Each point is reached from the start by the listed moves, each made once or not at all, plus a little noise. Say if it took an odd or an even number of moves. Then give how often each move was made.

Moves:
(1): [-22   1   6 -16  -1]
(2): [  8 -13  14  46 -10]
(3): [-26  -9 -10  -4 -23]
Start: [-10   2  -8  14  -8]
Points:
[-25  -9  13  44 -20] => even (1, 1, 0)
[ -3 -11   6  60 -18] => odd (0, 1, 0)
[-35  -7 -17  10 -31] => odd (0, 0, 1)

Moves:
(1): [ 9  9 23  0  2 -5 10  9 -2]
(2): [  6  -4   9 -17  19  20   3  13  22]
(3): [  3 -34   2  18  12 -29   3   0 -25]
(4): [ 21  -5 -12 -27 -22   0  -6 -13   6]
(5): [ 12 -20  12  -1 -13 -26  11  24  14]
(6): [  2 -14  21  -3   5 -11 -46   4  -1]
(7): [ -6 -16  -4  20   0  15  25  -6  10]
(8): [  1   8  -1 -15 -12  16   6  13   1]
(9): [ 5 28 -1  1 14 27 -6 21  2]
Start: [  4  -4   3  -7 -13  -6   5  -8  -4]
Points:
[ 36 -36  60   8   7 -51 -24  50 -17] => odd (1, 0, 1, 0, 1, 1, 0, 0, 1)
[ 33  12  12 -50 -28  24 -46  16   4] => even (0, 0, 0, 1, 0, 1, 0, 1, 1)
[ 29  -8   9 -29 -44  20  40  -4  10] => even (1, 0, 0, 1, 0, 0, 1, 1, 0)

Moves:
(1): [ -3   9   5   2   6  -3  -3  -4   3   1   2 -14  -2   6   2 -11  -5   0
  -9   0   6]
(2): [ -4  13  18  -3  10  -1   2  -8 -14   0  -4  -5   4   8   9 -13  -3  -4
   1   3   4]
(3): [-10 -14  -5   8   1  -7  -2   6  -8  13 -21  20   9 -24  -6  -6   4  16
   8  -6 -11]
(4): [ 5  6 -2 -3  0 -3  7 -1  3 -2 -5 -9  1  2 -4 -3 -2  2 -1  9  0]
(5): [  4  -1  10   7  -1   5   1  -2  -5  -2  -3 -10  -1  -4   3   0   6  -4
  -5  -3   4]
(6): [ -2  -7   6   6   9   0  -4  -4  -3  -4  -3  -1  -5  17   2   2  -3 -11
   1   4   0]
(7): [ -4   7   3  -1 -10   2   5   2  -4   3   5   6  -5  -5  -6   4  -6   3
  -5   0  -6]
(8): [ -2  -4  -2   3   8   7   3  -8  -2  -2  -3   1  -3  10 -12  -5  -2  -8
 -10   3   6]
(9): [ 13   5  -3  -8  -2   3  -6   1  -9   1   3   1  -5   1   1   4 -12 -10
 -13   2  -7]
(10): [ -3   6   1   3  -1   7   2  -2   0  -6  -4  -2  -3   0  10   0  -7 -14
   4   3   6]
(11): [ 6  4  7  6  7 -3 -2  0 -1  1 -3  5 -5  1  4 -2 -3 -1  3  3 16]
(12): [ -6  -4   4  -3  -2  15 -10   6  17  -8  -4  11   9   4   9   4  -8  12
  -2  -1  10]
(13): [  2   3  -1  -1   5   2  -6  -2  11 -10  -8   2  -6   6   1  -5  -2   4
  -2  -4  -1]
(14): [ -1   8  -2  15   6  13   8  -4  -4   3   2   8  -4 -18  12  12  -4   6
   4   5  -2]
(15): [ -5  -2   7  -6   1   8  -4   7   0  -1 -10   2  -9  -5  -1   3   2  -3
   0   0   0]
(16): [-3  6 -7  2 -3  4  5  8 -3  4 -2  7  1  1  1 -1  2  0  2 -3 -3]
(17): [-8  4 -2  2 -5  5 -1 -7 -4  0 -1 -5 -6  8  4 -2  4  1  0 -2  2]
(18): [ 10   2  -4  -4  -1  -2   6  -2   8   4  -9  -7   0   0   8   3  -3   2
   9 -11  -3]
Start: [ 15   7  -4   1  13 -11  -6  12   3  -2  -3  -3   2  -6   1  -2  -2   3
   4  -2   5]
Points:
[ 18  33   6  18  25  39   1   6 -16 -21 -32   2 -36  -2   5   9 -30 -33
 -21  13   2] => odd (0, 0, 0, 1, 1, 1, 1, 1, 1, 1, 0, 0, 1, 1, 1, 1, 0, 0)
[ 28  36  26  12  24  26  -7  -6  -9  -3 -24  -5  -7  -6  52   6 -24   4
   2  -6  28] => even (0, 1, 0, 0, 1, 0, 0, 0, 1, 0, 1, 1, 0, 1, 0, 0, 1, 1)
[  9  27  -3  11  29  -4   6  -7  -6   4 -51   0  -1 -24  27 -15  -8  30
  23  -9  -7] => odd (0, 1, 1, 1, 0, 0, 0, 0, 0, 0, 0, 0, 1, 1, 0, 0, 1, 1)
[ 21  12   7  16  36  -5  -5   1 -27  14 -36  14   0 -24  26   1 -25   2
  12  -5 -17] => even (0, 1, 1, 0, 0, 1, 0, 0, 1, 0, 0, 0, 0, 1, 0, 0, 0, 1)
[ 15   1  10  17  28  36 -22  16  10 -14 -60  21 -14 -28  39  17 -30   1
   8 -16  -1] => even (0, 0, 1, 0, 1, 1, 0, 0, 1, 1, 0, 1, 1, 1, 1, 0, 0, 1)
[-13  13  31   8  29 -10 -14  10 -23  10 -35   5  -7  -9   3 -24 -13   3
   2  -1  -1] => even (1, 1, 1, 0, 0, 1, 1, 0, 0, 0, 0, 0, 0, 0, 1, 0, 0, 0)
[  5  21  33   6  34 -12 -22  14 -34  12 -34   8 -19  -6   8 -20 -29  -8
  -8   5   9] => even (1, 1, 1, 0, 0, 1, 1, 0, 1, 0, 1, 0, 0, 0, 1, 0, 0, 0)
[  3  38  17  24  48  20 -12   2 -11  -3 -47  29 -10   3  13 -19 -47  12
 -16  13  15] => odd (1, 1, 1, 1, 0, 1, 1, 1, 1, 0, 1, 1, 1, 1, 0, 1, 0, 0)
[ 23  42 -17  11  16   9   0   6  -5  10  -9 -14 -13  -6  32   5 -20   0
  -4 -10  -5] => even (1, 0, 0, 0, 0, 0, 0, 0, 1, 0, 0, 0, 0, 1, 0, 1, 1, 1)

Moves:
(1): [  6   0 -11  -7   7   0 -11   4 -18  -7  -3   9  13  15   2   3   4  -1
  -3  -5  11  -4   1  -5   3]
(2): [  7   1  -1   0  -1  -2   8   5   1   2  -4  -4  -3   6   4   2  -3  -1
   4  -1   1 -12   2   6  -5]
(3): [ 2  5  5 -3  5 11  6  0 -3  5 11  0 -3 -2  3 -6  3  2  5 -1  3  9  5 -3
  6]
(4): [-14  -2   1  11   6  -1   0  -5 -11   4   0  -3   3  -8  10  -7  -8   3
 -16   0  -5  -4   0  -9   3]
(5): [ -1  18   5  -4   0   9   2   6  -4  -8 -17 -14   3  -9  12  -1 -10   0
   6  -5  -7  -4   7  -2   8]
(6): [ 13  -7  16   4  -7   7  -4   4  -3   1  -1   2   4  -3 -11   0 -10   1
  -2 -11   4  -7  -7   2   9]
(7): [ 14   7  -4   2  -1   2   1  15   0  -5  10  -6  -5  -8   3   2  -5  11
   4   2  -3  17 -10   4   8]
(8): [ 4 -1  0 10  8  2  2  1  1 -3  5 -2  1 -3  3  9  2  1  2  2 -1  0 -1 -4
 -4]
(9): [-11 -10   3   8  -2   0   1   8   1   0  12  -4  -7  -7   5 -11   4  -1
  -3  11  10  -7  13 -13  -4]
(10): [  6  -3   5   6  11   2  -3 -13  -2   3   3   9  -3 -12   1  -8   1   3
   7   2  -2  -8  -2   2   0]
(11): [ -9   4   1  -4   2 -10   6   3  -4   5  -1  -6   0 -17  14  -5   4   5
  -8   6   7   7  -4  -6  -5]
(12): [-3  5 -8 -1  8 -5  6  4 -5  5  1  4 -5 -3 -6 -6  1 -8  2 -1  3  4  8 -3
 -2]
(13): [ -3   1   3  -5   6 -10  -4   8  15  -7   3  -4  -3  -7  -2   1  -4   0
   3  -3   0  -2  -5   1   5]
(14): [-4 -9  0 -3  1 13  5 -4  6 -3  4  1 -6 -5 -3  4  4  6 -9  4  0 -7 11  8
 -7]
(15): [ -1 -21  -2   3   4  -9  -3   0  -9  -9  -7 -16 -10   5 -13   0   4  -7
   4  -3  -9  -3   6   6   6]
(16): [ -5  11  -1  -4   7  -1  -7  -5   1  -3  -2   2   4   7   4   0 -12  -3
 -11   0  -7   7   4   3  -5]
(17): [ -2 -13   2  -7  -6  -1   7  -4  -2  -1   6   4   6   6  18   4   5   4
  -6  -8  -1  10   0   5   8]
(18): [ -1   4   0  11  -7   2  -8   3  -1  -3   3  -3   5   1   0   3   1  -7
  -1   6   3   3 -11   5  -1]
(19): [ 2 -5  0 -9  5  7 -2  1 -1 -8  2  4  3  0  5 11 -7 -4  4  6  5 -1  4 -5
  7]
(20): [ 2  0 -4 -4 -1 -3 -4 -8 -4  8  1 -2 -3 -4 -1  9 -6 -3  7 -4  0  3 -3  2
 -6]
(21): [10  1  1 -3 -7 11  0 -5 -3  2  7 -5  5 -2  1  1  4 -4 -1  1 -1  5  0 -3
  3]
(22): [  3   3   0  -2  -5  -2   6 -13  -3 -12   1  -2  13 -14   2   2  -7   6
   4  -6   1  -5  -6  -1  -6]
(23): [ 13   5   4  15   4 -10  10  -4  -6  -2   7  -3   2   8   6   4  -3   6
   1  -5   7   6   5   3  12]
(24): [  5   1   5  -2   1   2   1   0   1  -4   6   6 -10   5  10  -7  -5   2
   0  -3   7   5  -3  -5   2]
Start: [  5 -11 -12   2  -8  -1  -7  -8  -2   2   6   8  -8   3   2   4  -6   5
  -2   4  10  -4   0 -15   4]
Points:
[ 40  -4   8  -8   8  28 -20 -29 -48 -26  -2  -6  19 -15   2  -5 -28   4
   6 -24   4 -15   7 -13  28] => odd (1, 0, 1, 0, 1, 1, 0, 0, 0, 1, 0, 0, 0, 0, 1, 1, 0, 0, 0, 0, 1, 1, 0, 0)
[ 18  15  -2  -2  10  -5 -25  -2 -30 -17  33   2   9 -31  35  -2 -48  25
 -18 -12  35  23 -40 -29  15] => even (1, 0, 1, 1, 0, 1, 1, 0, 0, 0, 1, 0, 1, 0, 0, 1, 0, 1, 0, 1, 0, 1, 0, 1)
[  7   7 -19  15   4 -20  -7  -8 -57 -40   4 -29  25 -11  60   9 -30  24
 -27 -15   7  25  -9 -10  33] => odd (1, 0, 0, 1, 1, 0, 1, 0, 0, 0, 1, 0, 0, 0, 1, 1, 1, 1, 0, 0, 0, 1, 1, 0)
